Each row is a point. Two turns around zero, p and q, are shown by what they do to some points. Write where each new point lands after one turn and then the other. Backwards means that the second turn is done in reverse. Each puzzle has new turns, and all numbers are rounded.
In the rows, zero is written as 128.

Turn p:
[210  99 105] -> [139 217 132]
[137 151 132] -> [136 126 152]
[ 81 130 165] -> [143  74 108]
[ 84 133 110] -> [ 94  95 121]
Turn q:
[112 130 161] -> [155 145 147]
[127 142  39] -> [ 49 129  85]
[119  58 157] -> [134  99 198]
[127 153 132] -> [138 143 110]
[155 158 152] -> [165 125 100]
Where do these land?
p, then q: [115 104 105] -> [101 152 128]
q, then p: [ 84  79 185] -> [214 118 136]
p, then q: [172 153 113] -> [175 147 114]
q, then p: [141 176 109] -> [ 81 140 150]

Turn p:
[143 102 143 113] -> [111 130 156 110]
[147 116 116 141] -> [140 126 127 102]
[117 225 120 118] -> [153 184  84 191]
[123  92 148 147] -> [130  94 156 117]
[109 104 113 121] -> [105 106 118 119]
Turn q:
[137 115 104 174] -> [106  98 115 166]
[115 126 156 139] -> [143 150 117 144]
[117 163 110 160] -> [ 83 141 132 150]
[140 129 143 116] -> [137 133 116 112]
[104 109 122  87] -> [159 127 166 112]
[135  74 173 130] -> [190 121  97 141]
[148 180  89  90] -> [ 79 127 152  72]
Where do these land?
q, then p backwards: [172 146 104 109] -> [128  80  98 121]
p, then q: [109 180 135 144] -> [ 88 106  99 149]
p, then q: [146  78 158 101] -> [174 176 135 123]
q, then p: [108 132 129 112] -> [134 143 144 141]
q, then p backwards: [105 105 114 174] -> [ 83 151 157 130]

Turn p:
[103  92 123 127 141 162] -> [143 141 163 167 126 117]
[ 97 193 100 171 154 109] -> [ 72 150 108  97 116  67]
[ 85 154 158 169 105 170] -> [148 114 155 111  75  73]
[121  94 114 136 122  91] -> [ 92 128 141 142 121 162]
[178 110 140 154 137 118] -> [136 138  86 144 103 160]
[200 114 101  98 158 127] -> [148 165  80 144 172 169]
[140 122 189  55 121 103] -> [153  49 117 133 173 156]
[100 145  98 114  88 144] -> [131 140 173  88 138 119]
Turn q:
[ 75  78 202 152 141 136] -> [165 122 127  69 192 178]
[153 165  91 113  87 156] -> [ 76 133 101 169  97 123]
[ 98 119 137 132 168 160] -> [135 133 148  90 114 167]
[114  87 132 146 155 104] -> [163 122 138  86 139 111]
[122 144 140 159  96 110] -> [147 109  92 150 142 132]
[162 180 129 112 128 114] -> [122 122 149 188 116 123]
[139  94 132 168 142 134] -> [135  88 127  90 132 121]
[188 155  80  31 111 145] -> [ 43 180 164 181 102  85]
[101 130 109 139 124  94] -> [165 143 106 129 118 113]
Where do these land?
p, then q: [118 101 165  88 140 164] -> [132  68 150 108 144 106]
q, then p: [ 99 160  82 116  74 151] -> [104 175 162  73 119 105]
q, then p: [177 113 150  90  97 159] -> [ 89 105 153 164 121  79]
q, then p: [110 167 156 156 104 122] -> [145 183 122 143 106 128]
p, then q: [153 103 106  95 156 136] -> [135  94 150 125  88 147]
q, then p backwards: [126 149 122 127 155 139] -> [123 104 132 144 107 131]
p, then q: [ 97 110 176 123 125  65] -> [131 139  97  52 155 133]
p, then q: [169 170 123 183 170 128] -> [136 158  86 164  74  90]
p, then q backwards: [103  79  72 174 131  88] -> [139 163 113  59 131 187]

Turn p:
[ 99 156 116 130 115 126 163  87] -> [132 149 101 106 168 138  90 129]
[102 118 142 183 118 152  75 110] -> [123  98 143 175 114 116  72 158]
[122 162 142 164  76 121  89 103] -> [109 152 119 183 124 119  71 117]
[110 160 123 107 167  92 154 164] -> [113 138 122  82 149  78 161 117]
[120  76 158  76 168  56  92 152] -> [188 146 180 102  79  68 166 116]
[130 107 122 148 136  75 131 143] -> [123 163 167 121 125 107 142 150]
[159 124 154 105 131 165 179 133] -> [127 121  81 101 107 170 160 132]
[219 102  82 111 190 216  95 117] -> [166  42 121 190 153 185 213 141]
[ 92 149 114 129  51 149 173 142] -> [ 72 143 118  93 134 172  77  92]
Turn q:
[171 149 185 125 101 103 126 147] -> [119 157 182 160 133 113  83 140]
[155 156 167 128 156 163  65 171] -> [115 107 125 115 132 138  40 175]
[151 110  90  75  54 178  96  96] -> [ 59  85 131 139 201 111 173 152]
[ 99  77 123 120 191 122 169 123] -> [181  99 109 101  83  95 151  97]
[108  95 138 150 151 116 160 141] -> [165 125 119 128 105 117 124  85]
[114 164 177 116 122  72  77 154] -> [153 134 162 182 110 168  90 178]
[138 193 133 108 132 126 135 113] -> [ 93 162 140 122  98 134 132 168]
[ 99  68  52 160 111 155 166  97] -> [131 114  79 101 163 127 199  57]
[189 181 146 129 155  86  75 145] -> [150 172 160 115 141 141  77 204]
[102 120 110 156 109 153 152  64] -> [ 98 122 135  98 127 156 179  80]
[ 82  96  87 142 126 135 189 156] -> [142 132  66 145 112 108 160  69]
Where do these land?
q, then p backwards: [133 174 101 137 150  96 141 105] -> [157 102 148 127 124  92 172 124]
q, then p: [ 82  95 162 171 144 103 182 123] -> [158 171  94 175 131 182  97 133]
p, then q: [146 106 137 180 102 150 120 144] -> [111 110 103 157 133 157  98  92]
p, then q: [155 117  95 118  76 124 121 158] -> [ 85 111 150 112  94 155 130  97]
p, then q backwards: [ 93 139  78  88 139 176 149 172] -> [124  77 124 151 122 192 108  77]
q, then p: [140 149 148 159 124 128 101 160] -> [126  90 129 168 128 105 122 119]
q, then p: [158 182 121  45  73 112  77 131] -> [ 43  98 150  83  98  68 136 164]
q, then p: [176 128 187 106  87 186 124  58] -> [175 119 120  65  61  74  77 138]
p, then q: [115  99 131 114 218 111 169 157] -> [154 140 128 173 102  37 138 140]
p, then q: [ 82  90 119 162 167  94  97  72] -> [173 143 154 139 148 113  49 168]

Turn p:
[119 136  91 107  59 121 178 200 180] -> [ 98 124 110 193 137 208  67 165 114]
[107  94 142 115 165 113 132 152 141] -> [122 105  99  84 149 131 108 132 119]
[ 86 180 125 170  94 193 126 111 146] -> [ 83 144 175 139  84 166 183 161 142]
[129  76 137 184 137 133 141 120 159] -> [121  93 180  93 127 115  98 153 111]
[183 108 171 109 111 124  74  93  83] -> [215 112 141 135 126 102 159  80 142]
[ 86 123  97 137 102 195 150 158  74] -> [ 61 121 160 144 155 173 150  90 171]
[124 150 171 138 106 109 129  81  75] -> [173 182 160 118 148 121 164 118 146]
[135 153 117  86 166  61  94 156 142] -> [151 144  38 121 112 105  98 134 137]
[169 119 165 112 171 112 147 122 143] -> [157 109 106 119 160  88 135 148  92]
[182 147  70 179 183 144  72 100  84] -> [106 117 143 145  82  20 142  94 175]
[ 88 122 122  71 114 102 168 115 181] -> [120 159  96 116 130 179 103 134  58]
Turn q:
[157 156 119 185 147 130 148  82  85] -> [ 73 122 180  83 136  97 111 128 151]
[176 126 113  88  81 100  89 159 109] -> [146 120 113 153  96 112  91  68  78]
[128 123  40 152 158 122 140 101 133] -> [127 132 163 114 213 135  92 118 137]
[145 109 168 130 109 173 125 187 169] -> [165 158  85 160  95 103 163 113 167]
[111 171 151 136 116 152 155 103 113] -> [ 83 134 126  92 109 151 150 130 146]
[ 97 129 185 134 167  92 183 144 140] -> [151  92 136  99 122 124 203 173 126]
[ 90  80  82 177  86 131  72 182 206] -> [224 232 128 161 148 136 104 134 131]
[128 128 162  70 124 132 137 136  55] -> [ 80  86  74 125 102 111 135 131  83]
[148 134 157 155 149 151  81 115  80] -> [ 72 141 148 154 100  85 113 149 128]
[132 173  93  72 114 125 101 153 171] -> [142 135 124 172 136 182 140  65 106]
[ 97  80 138 109 158  99 177  47 147] -> [145  57 132  97 152 170 107 199 154]
Where do these land?
p, then q: [150  84 147 143 164 135 170 162 179] -> [141 123  97 167 152  75 123 167  79]
q, then p: [103 144 190 109 100 177 156 125 161] -> [ 79 124 147 182 113 176 111 140  90]
q, then p backwards: [ 97  82 102 108 128  95  76  71 177] -> [145 110 145 139  44  90 155 169 170]
q, then p backwards: [165 201  98 172 111  67 147 107 158] -> [ 94  56 139 160  89 156 115  67  90]
q, then p backwards: [126  82 123 195 103 156  69 121  77] -> [132 156  75 176 149  49 157 109 145]
q, then p: [137 153  95  80 125 135 167 126 129] -> [ 97 122 143 104 121 110 140  86  88]
p, then q: [132 121 144  86  95 102  67 123 139] -> [120 126 124 128 118 121  72  74 165]
q, then p backwards: [100 130 146 146  94 118 128 165  75] -> [110 146 124 113 173 108 133  79 161]
q, then p: [169 107 155 152 182 152 153  91  86] -> [141 121  98  67 127 164  64 148 118]
q, then p backwards: [102 178  80  87 178 143 147 188 101] -> [129 136 139  61 160 183 194 117  90]
